Each wall is flat, endless, passes through zero and stands at right angles to its row. A trip goes straight from one point to another. Which walls does it cross, in order?
In the rows, 128 means zero.

Walls:
(1): [ 93  68 168]
(2): [103 120 222]
(3): [183 172 164]
(4): [167  87 174]
(5): [101  63  84]
Trips:
[200  47  96] to [ 91 127 204] -> 2, 3, 5
[165 138 116] to [113 131 152] -> 2, 1
[128 134 102] to [114 152 114] -> 5
[129 156 186] to [ 78 200 126] -> 1, 4
[185  86 163] to [126 131 103] -> 5, 2, 1, 3, 4
[151 148 144] to [136 205 110] -> 4, 2
[192 140 110] to [202 100 138] -> none
[ 77 145 126] to [120  97  98] -> 2
[138 159 140] to [178 108 157] -> 4, 1

Walls:
(1): [107  66 102 168 117  94 166 115  72]
(2): [126  73 201 184 100 143 119 181  89]
(3): [148 134 131 136 173  94  92 146 117]
(4): [117  89 133 142 115 197 117 151 143]
(5): [111 139 151 133 154 105 120  96 139]
(6): [122  77 145 161  98 158 119 140 143]
(7): [ 69 129 115 164 136 143  86 159 115]
(8): [130  86  97 138 151 118 120 115 161]
Trips:
[144 157  51  69 116  95 153 109  87] to [157 105 158 135 128 117 145 163  91] -> 3, 2, 6, 4
[148 216  94 114 150 112 158 121  94] to [189 183 169 144 139 121 202 111 122] -> 3
[110  75  84  98 193  94  76 115  85] to [121 140 133  86  81  58 141 118  90] -> 7, 8, 3
[146 217 158  99 111 106 169 113 160] to [134 148 152 145 157  56 126 111  56] -> 3, 1, 2

Walls:
(1): [148 126 148 127  66  72 108  89 129 160  86 149  84  63]
(2): [ 81  66 105 104 218 132 105 117 162 157 143  68 130 148]
(3): [119 175 135 121 155 111 183 138 146  81 135 100 114 243]
(4): [173 117 137 161 138 166 101 141  83 110 122 196 196 110]
(5): [ 98 107 114  99 120 108 135 116 115 148 103 164 149  94]
(6): [ 83 135  84 171 129 137 163 175  56 164 111 114 154 150]
(7): [117 120 111 195 156 178  91 138 170 155 139  89 102  65]
(8): [177 182 137  45 125 119 133 238 194 232  88 142 129 160]
(9): [150 187 128 122 143  87 131 171 116 167 186  67 109 133]
Trips:
[ 96 120  75 103 146 115 195 183 180  77  68 138  63 194] to [170  80 112 148 179 128 142 161 130 172 159  71  50 182] -> 9, 7
[139 116 135 142 133 149 100  87 177 157  87 160  68 176] to [148 120 131 104 129 123 172 126 155 111  99 145 124 151] -> 7, 2, 5, 1

Walls:
(1): [144 144  71 169 167 146 136 114 117 117 147 163 141  75 168 105 155 163
 139 175 130 249  68 197 125 122 149  75 151 163 165 168]
(2): [ 78 116 124  84 153 130 113 164 126 102  98 108 153 103 138  75 128 163
 136 120 164 146  67  70  89 114 108 102 105 151 148  96]
(3): [180 138 121 159 147 116 144  83 128 105 118 112 138 168 163 135 141 142
 148 104  79 101 134 138 150 103 161 142 156 188 129 115]
(4): [113 118 124 128 118  89  59 183 185  45 150 104 162  86  97 156  87 151
 104  89 139 163 185 122 180 122 187 117  85 111 171 127]
(5): [131 120  56  74 198 126 112 115 125 174  70 120 120 171 166 113 102 127
 111 146 119 110 110 105 112  99 168 143 137 180  92  96]
(6): [131 121 111  37 100 115 140  92 147 109 167 113  84 120 137 114 116 136
 113 142 114 108 160 131 101 116 137  55 139 135 156 135]
(7): [125 133  65 149  85 179 153 144 127 131 136 128 123 117  50 192 228 149
 104 117 143 118  88 136 137 166 160  72 129  81 129 120]
(8): [ 42  97 120 132 113 104 144 152 168 127 114 131  61 154 103 203 126 173
 159  80  75 119 154  90  99  81 113 107 126  80 140  72]
Trips:
[ 35 162 154  68 118 145  90  96 111 115 134 123 132 192 130 106 133  98
  93  83 105 211 132 135 138  96 133 185 140  89 155  71] to [167 175  91 182 158 158 179 176 126 134  75 118 118 122 118 157 140 124
  47 103 205  92 142 163  94 100  89 101  92 137  84 128] -> 7, 4, 8, 2
[142 155 144  58 142 128  85 126  77 144  95 112 106  88 152 122 151  88
 159 135  89 126 137  71  76 112 147 108 158  93 133 141] to [127 166 167  62 121 120  71  70  91 158  72 134 142 125 133 137 126 153
 138 145  87 157  94  99 171 106  70 117 108 134 144 189] -> 8, 1
[ 99 168 100 146 139  95 101 128 140 125 121 152 130 104 124 166 112 137
 139 172 170 124  78 161 113  69 112 107 142 148 109 161] to [ 79 171 138 119 122 126 120 168  91 183 114 113 143  70 119 101 139 128
  97 130 168 150 144  81 114  76 143 132 102 118 137 192] -> 4, 7, 5
